Each row is a point. Before rounding, the points of a table are all equally far from one centre. They may lie mostly on one side of it. Where is the centre, to within rounding?

Points (9 x 2):
-82,20
-80,-48
-57,-62
7,7
2,15
-38,39
7,6
-61,36
7,4
Centre: -42,-12

Points (17 x 11):
52,-73,-9,11,76,-9,23,22,11,80,35
-19,-34,60,22,45,47,-14,-9,51,34,44
41,-57,64,-26,91,11,-27,-23,19,41,19
3,-25,12,-49,57,65,9,32,43,109,20
31,-29,14,-17,75,15,2,35,73,24,94
75,-60,-36,-4,80,36,21,47,-31,11,48
10,-20,-21,-36,37,20,66,49,-22,79,51
-28,-3,-2,-25,-4,73,22,30,-44,35,28
53,-15,-1,59,15,50,31,25,20,20,36
35,-52,-31,8,72,5,26,5,-45,16,16
44,-29,-12,-67,89,-15,31,30,-29,41,57
37,44,-8,-68,76,48,13,23,30,55,34
24,10,-11,12,-22,76,10,18,15,22,31
-14,10,88,-3,22,36,-33,28,40,33,21
74,-53,94,0,24,55,13,24,-20,31,39
16,-5,27,-15,40,39,52,17,56,70,12
16,-25,3,47,43,32,-39,-11,30,23,86
Centre: 28,-18,21,-14,49,35,-15,38,-8,42,41

Points (27 x 24):
-64,46,25,76,-9,-36,42,13,-58,78,-18,19,-2,0,-19,-49,-12,3,-43,52,-42,-82,-43,54
-19,51,48,43,61,-37,23,-8,-6,-9,23,6,-49,38,55,-55,-23,-90,-26,51,-40,-62,-58,12
-19,46,12,45,52,-30,2,29,-64,1,-11,-24,60,-36,43,2,15,-27,-33,47,-33,-71,-4,0
21,-2,5,84,-17,-32,2,5,-17,-23,-19,22,49,-31,30,-55,28,-11,-61,50,-58,-62,-24,28
-23,89,17,72,41,-67,18,30,-53,21,46,21,13,-1,-21,-71,-39,-76,-42,58,-7,-92,-32,19
-26,70,4,46,41,0,-1,-19,0,58,4,44,7,-5,-21,-66,23,-30,-24,-24,-62,-82,32,-15
-98,25,39,78,39,-35,2,5,24,36,28,-21,77,9,40,-23,-7,15,24,67,-49,-71,-46,1
-12,80,39,66,-49,-42,42,-20,-32,66,1,4,55,45,-37,-3,-5,-33,4,36,25,-78,-23,-39
-28,23,25,83,14,-70,-31,-56,29,25,49,-50,-7,0,13,26,48,4,-60,60,21,-66,-53,-7
-31,-15,27,79,55,-50,41,22,-27,22,-23,3,88,-36,-18,-34,44,10,3,9,-41,-36,-78,70
-31,-19,33,109,-7,-53,20,-30,-71,85,-39,-6,12,-42,-2,-53,-25,-51,-20,18,1,-74,-17,44
-72,20,-23,42,-32,-41,22,-23,29,53,-6,8,-26,-3,22,-71,10,-73,-24,-15,-40,-63,6,-5
-18,63,14,58,37,-41,-35,-64,-41,-21,29,2,38,-20,-36,-75,-2,21,4,62,0,-101,13,44
1,0,37,47,-31,11,-15,57,33,0,-21,-24,34,-28,7,-19,6,-62,-55,54,-73,-68,-73,19
-18,52,42,96,8,-53,27,0,16,7,-30,35,22,-9,26,0,5,22,-52,24,-3,-92,-28,-9
-1,-4,-8,52,-40,-17,29,9,-1,4,-11,17,25,13,-4,4,11,-4,-22,104,-13,-90,-21,73
-38,89,38,63,-10,-62,6,-50,-17,26,33,0,22,20,-5,-8,-56,20,-45,22,-48,-87,-58,-37
-57,22,61,97,93,-38,10,-27,-37,37,53,18,31,-3,-41,-16,57,21,-32,72,-27,-52,-81,26
10,53,49,23,9,-46,53,13,-2,16,33,16,25,-18,-23,-51,76,-45,-11,34,-18,-118,-41,25
-7,85,23,83,-22,-24,31,5,25,57,-9,11,21,-14,33,-36,25,-65,1,-8,12,-63,-56,22
17,75,24,70,44,-40,18,-17,-61,-9,28,-15,-11,20,-9,21,14,-20,-34,-5,-53,-104,-45,1
-11,74,6,88,12,-44,20,-13,20,-13,12,5,50,4,-50,-6,14,-63,-11,27,-48,-120,-2,-6
-17,74,67,46,21,-76,-25,47,21,-17,18,46,0,-32,12,-42,6,-12,-47,62,-13,-69,-14,16
2,26,17,80,-51,12,18,-35,-19,8,4,-35,17,-37,28,-6,4,-62,5,58,-9,-103,-64,22
-21,25,26,109,65,-62,84,7,14,38,50,-12,14,-3,-10,-4,20,4,-53,28,-14,-38,-26,-22
19,46,65,89,14,-47,-21,-51,28,26,53,-34,-9,-34,-10,-30,44,13,-36,40,-61,-6,-26,19
8,12,-8,94,6,-9,10,13,-5,34,18,6,14,-21,50,-37,-22,-5,38,39,-37,-99,13,47
Centre: -21,-11,23,38,21,-28,-21,-5,-10,21,20,1,11,12,-40,-35,-13,-27,-1,21,-1,-35,-51,-1
